Rows are points. Two turns around zero, p and q, are shown by what they do to some points. Write where each new point lands after one turn and then the other. Backwards means that the second turn is done in reverse. Each puzzle has new turns, and all numbers are rounded.

Turn p:
[-15   9] => [11 13]
[20 53] => [ 49 -28]
[0 2] => [2 0]
[ -4 -64] => [-62  14]
Turn q:
[45 19] => [  8 -48]
[-31 -34] => [-26  38]
[-55  -9] => [ 4 56]
[6 3] => [ 2 -7]
[36 21] => [ 12 -40]
Where do these land?
q, then p: [-45  26] => [ 32 -41]
p, then q: [36 11] => [-37   4]
p, then q backwards: [31  8] => [30 10]
p, then q: [-22 -45] => [38 33]

Turn p:
[-27  47  -6  -3] => [ 27 -10  45  11]
[  3 -48 -15 -10] => [-44  17 -21   5]
[-20  40  15 -17] => [ 25 -29  28  18]
[-16   2  25  19] => [ 27   7 -12  18]
[  7  23  29 -14] => [ 21 -34  -3   3]
[ 53 -65 -49  25] => [-56  50 -37 -55]
Turn q:
[-70 -29  -2   3] => [-18 -20  31  64]
[34 -9 15 12] => [ 25  -7 -26 -15]
[ 44  12 -16 -76] => [-50 -19 -10 -71]
[ 24  14 -29  46] => [ 16  50 -31   5]
[-29  16  18   0] => [ 8 -1 36  9]
[-3 -4 14 15] => [19 -3  1  9]
Where do these land?
q, then p: [ 18  53 -25  17] => [ 23 -44  39  -8]
q, then p: [-57 -13 -11  14] => [ 47  33 -19   7]
p, then q backwards: [  9 -41 -16 -11] => [  5  -6 -42 -17]
q, then p: [18 29 55 24] => [-10 -45 -31 -41]
q, then p: [ 12 -28  -3 -44] => [-37  18   0  34]

Turn p:
[ -5   7 -37 -28   0 -13 -23  50] => [-13 -29  11  28  13  28 -24  44]
[  0 -13 -17 -17  19  -5  31   6] => [  2  15 -13  21  -8  -5  16  30]
[ 17  32 -40  34  -1  50  10 -16] => [ 35  16 -13  34  13 -31 -46 -29]
[ 20  40  31  48  27  -1   5 -14] => [ 42 -15 -25 -42 -15 -31 -17 -20]
[  9 -17 -34  41  25  50 -25  -6] => [ 27  -3 -33  28  57  -7 -12 -31]
[  2 -22  11 -39 -24 -18  34  35] => [ -3   7  41  14 -25  16  34  38]
[-34  44  40 -21  14  20   0   9] => [-17  -8  26 -38  10 -50 -16  22]
[ 19 -36 -37 -49  15 -38  -1   7] => [-19  20 -22  21  -5  55  14  47]
[-45 -10  31  24  12  -6  -8 -19] => [-28 -21 -14 -25   5 -28  28 -25]
[-19 -17  20   3 -40 -25  29 -27] => [-24  12  16   0 -44  -3  33 -29]
[ 35  -8  31   5 -46 -13 -53 -26] => [ -1   4  24 -41   0  56 -11 -51]
Turn q:
[-11  29  26  14   2   8 -26 -66] => [-48 -17 -12  27 -30  -8  24 -43]
[ -9 -10  -2   8 -19  17 -57  -2] => [  9 -20  43  22  -1  12  11 -32]
[ 30   8   1 -19  25  19  -5  37] => [ -3  11   1  17  43  21 -27  16]
[-14  -8 -13  29   2  10 -40 -28] => [ 13 -21   6  19 -18   5   9 -48]
[ 16 -32 -60   3 -13  -9  31  34] => [ 68  36  -5 -30  15   6   0  15]
[ 10 -24 -17  31  19  37  -1  36] => [ 43  -1  -4  18   0  43 -30   5]
[ -1 -34   7 -10  31 -18  -8 -26] => [ -9 -29 -18 -34  11   6  -4 -27]
[-27  13  56 -34 -53 -45  60 -19] => [-55   4   8 -51 -37 -44  36  60]
[-35   7  -9 -19  19  16 -13  33] => [  4   3  28   5   5 -11 -51  -3]
[ 20  41   1  14  -2 -21  18  53] => [ 18   9 -12  33  23 -25  -5  55]
[ 20  12   9 -18 -11 -13  41 -52] => [-39  27 -35 -25 -10  -7  36   1]
Where do these land?
p, then q: [-13 -36   7  -8  -1  12 -17  -1] => [-12   3 -25  -8 -17   2 -30   0]
q, then p backwards: [ -5   0 -15  36  40  -9  -1 -59] => [ -8  -5 -15  62   9 -25  -2 -42]
p, then q backwards: [ 40 -29  65  40 -23 -26  10  -6] => [ -5 -67 -32  22 -42  -5  -9 -40]
p, then q backwards: [ -7  15  -5  41   5   8 -13   4] => [-12  -5  -8  14  31 -20 -21  -3]
p, then q: [-22  15  23 -25  12 -14  -3   7] => [ -3  -6  27 -21   6 -16 -20  18]
p, then q: [-20  14 -48 -38  20 -28  -4  60] => [ 62 -34  35  15  -5  22 -38  27]
p, then q: [ 29   5 -54   5  -2 -12 -16  30] => [ 36 -10   9  36   1  46  -2 -16]
q, then p: [-17 -20  39 -44 -44  52  76 -12] => [-37 -13  98   4  11 -39 -34  26]
p, then q backwards: [ 34  17 -24   2  19  25 -11   2] => [  9   0 -28   5  30   7   9  35]
q, then p backwards: [-19  19  12  -8 -26  -9 -22 -25] => [-38  -7  16   4 -26   1  20  -3]

Turn p:
[ 10   1  37  18   1 -16 -26 -32  -5   9 -22] => [-33  35  14  -2 -28  -4 -21  14  16  13  -4]
[  3  39 -20 -16  17 -42 -16  22  36  18  13] => [ 10   4 -26  22  -5 -10  51  23  12  23  39]
[ -8  -2  -4  23   7 -25  -1 -20 -41  35 -32] => [  1  53  -8  18 -31  -4  -7   4 -14 -12 -31]
[-76  20  -7  26 -12  19  30   7  71  35  26] => [-11 -49 -10 -21 -14 -35  86 -27  16  17 -46]
[ 32 -15  22  -2 -11  50  10  32   7  19  20] => [  2 -56  -3 -18  11   3 -24  41  -1 -10 -18]
[ 13   5 -28  34  40  -8 -11  22  19 -27 -45] => [  9   9 -60 -14 -34  15 -14 -29   9   7  31]
[ -6   5   0  38  -1   8  -9   1 -20 -40  29] => [-15 -21  21   1 -22  26  -8 -28 -34   7  13]
[ 22 -51   6 -16 -28  13  -5  25  12 -12  36] => [ -9 -54   8  20  37 -20 -35   6  -4  -3   8]
[-23 -12  24 -59  20 -32   8  -1 -38  39  15] => [ 38  24  42  50   7 -12  14  28  29 -30 -14]
[-29 -38 -20  16  39  45   2 -46 -46 -11   1] => [ 40  12  39 -30 -32 -18 -36 -46 -28 -27 -21]
[ 16  41  -9 -27 -17 -36 -47  29  13  13 -26] => [  7  28 -33  28  16  15  14  35  16  56  22]
[ 19  37 -24  -3 -33 -17  32 -44  15 -47   9] => [-41  25   6 -31  44  14  32 -22 -30  -8  37]
[ 26 -30  23 -31 -20  41  34   5 -23 -32 -22] => [  2 -11  11 -24  50  30 -50  -1  13 -35 -15]
Turn q:
[ -7 -73 -30  -8  38 -20  10  17  -3   6 -14] => [  4  48 -37  17  38   9   0  20  26 -32 -34]
[ -6   7 -14  16 -42   1 -23 -55  -1  13   3] => [ 15  -3  12  16 -22  43  -6 -18 -32 -12  39]
[ 13  42  10  -9 -20 -17 -45 -16 -40   0   1] => [-23 -36  35 -23 -33  31 -21   2 -17 -16   0]
[  4  22 -12 -17 -13 -12  17  -8  12  -3 -31] => [ 25   2  23  -1 -13 -28  -7   3  -4 -23   8]
[ 30  30  17  -3   4 -23  -3 -16  31 -10  40] => [-31  27  23 -28 -25 -12  -7 -30  -2  23  20]
[-57  25  25  16  64  31  -4  67  59  29 -20] => [ 33  -7 -49 -54   4 -34  49  65  41  54  10]
[ 36  48   6 -13 -13  30  -7 -33 -17  28  16] => [-12 -34  37  12 -52  13  14 -30  17   4  16]
[ 12 -45 -43  15  19  17  -6  33 -20 -56 -12] => [  5   9   9  26  72  13 -38  19  25  11 -31]
[  2 -70  18 -11 -11   4  10  38  20  -9 -12] => [ 22  32 -33  16  23 -11   3   0 -17  17 -60]
[-17  54 -10  -3 -40   0   3  -3 -20  29  33] => [ -3 -46  23 -28  -7  10  33 -35 -16 -18  29]
[-17  19  22 -24 -13   3  10 -49 -16 -12  20] => [-13 -27 -17   3 -29  -7 -27 -37 -11 -13  26]
[  7 -59  11  41  27 -15  36  24  -5 -15 -25] => [-21  36 -26  42  43 -24   6  41 -10   5 -24]
Where do these land?
q, then p: [-32 -33  34 -11  23  20   6  13 -14  15  12] => [ 26  12 -44  -5  13 -26   7 -30 -20  -5  -7]
q, then p backwards: [  6  21 -39 -17   0  52 -17 -21 -32  30  20] => [-36   5  37 -10  29   0  15  45   7 -44  12]
q, then p: [ 53  28  -6  20  18 -39  55  17  23 -16 -12] => [-35  14  16  44 -29  32  53   6  41  -5  10]
q, then p: [  6 -20  61 -13  -9   5  -3  12  -1 -46 -13] => [ 16  47 -24  38 -13 -10 -19   5  -8  31 -27]
p, then q backwards: [-27 -19 -19  30  -1  24 -27 -20 -31  -4  30] => [ 26  16  27 -15 -59   0  -2  -5  10 -20  -6]
p, then q: [ -9 -46  28  -9 -22  39   9  -1  36   4  -9] => [ 27  48 -32 -16 -18   4 -26  29   2 -13 -15]
p, then q: [ -8 -45  34  -8 -40 -17  10  12 -25   1 -15] => [ 13   5 -14  -1  -1  14 -19  63  -6  27  25]
q, then p: [ 18  50 -21  32  12 -35  36   3  23 -14 -13] => [-19 -18  35  46 -16  22  37  17  27 -13  25]
q, then p: [ 24  39 -33  20   7 -51  28  66  25 -33 -40] => [  1   7   6  52 -22  48  17  35  75 -21  39]
q, then p backwards: [-53  24 -42 -21  -3  14 -16 -45 -31  12  16] => [ 21  -9   2  -5  47  11  36  42   8 -58   5]
q, then p: [  4  -1 -16  -2  27  18 -45 -45  -7  36 -14] => [-16 -57  -9 -35  27   3  -4   0 -18  30 -14]
q, then p: [  1 -49  11 -34 -14 -34   4  24  11 -35  17] => [ 30  71  -6 -13 -10  14  -1  -4   6  23  16]
q, then p backwards: [ 17  49   7  13   3   5 -40 -16  21  48  21] => [-12  60  27  24  39   5 -16 -13  12 -23  17]
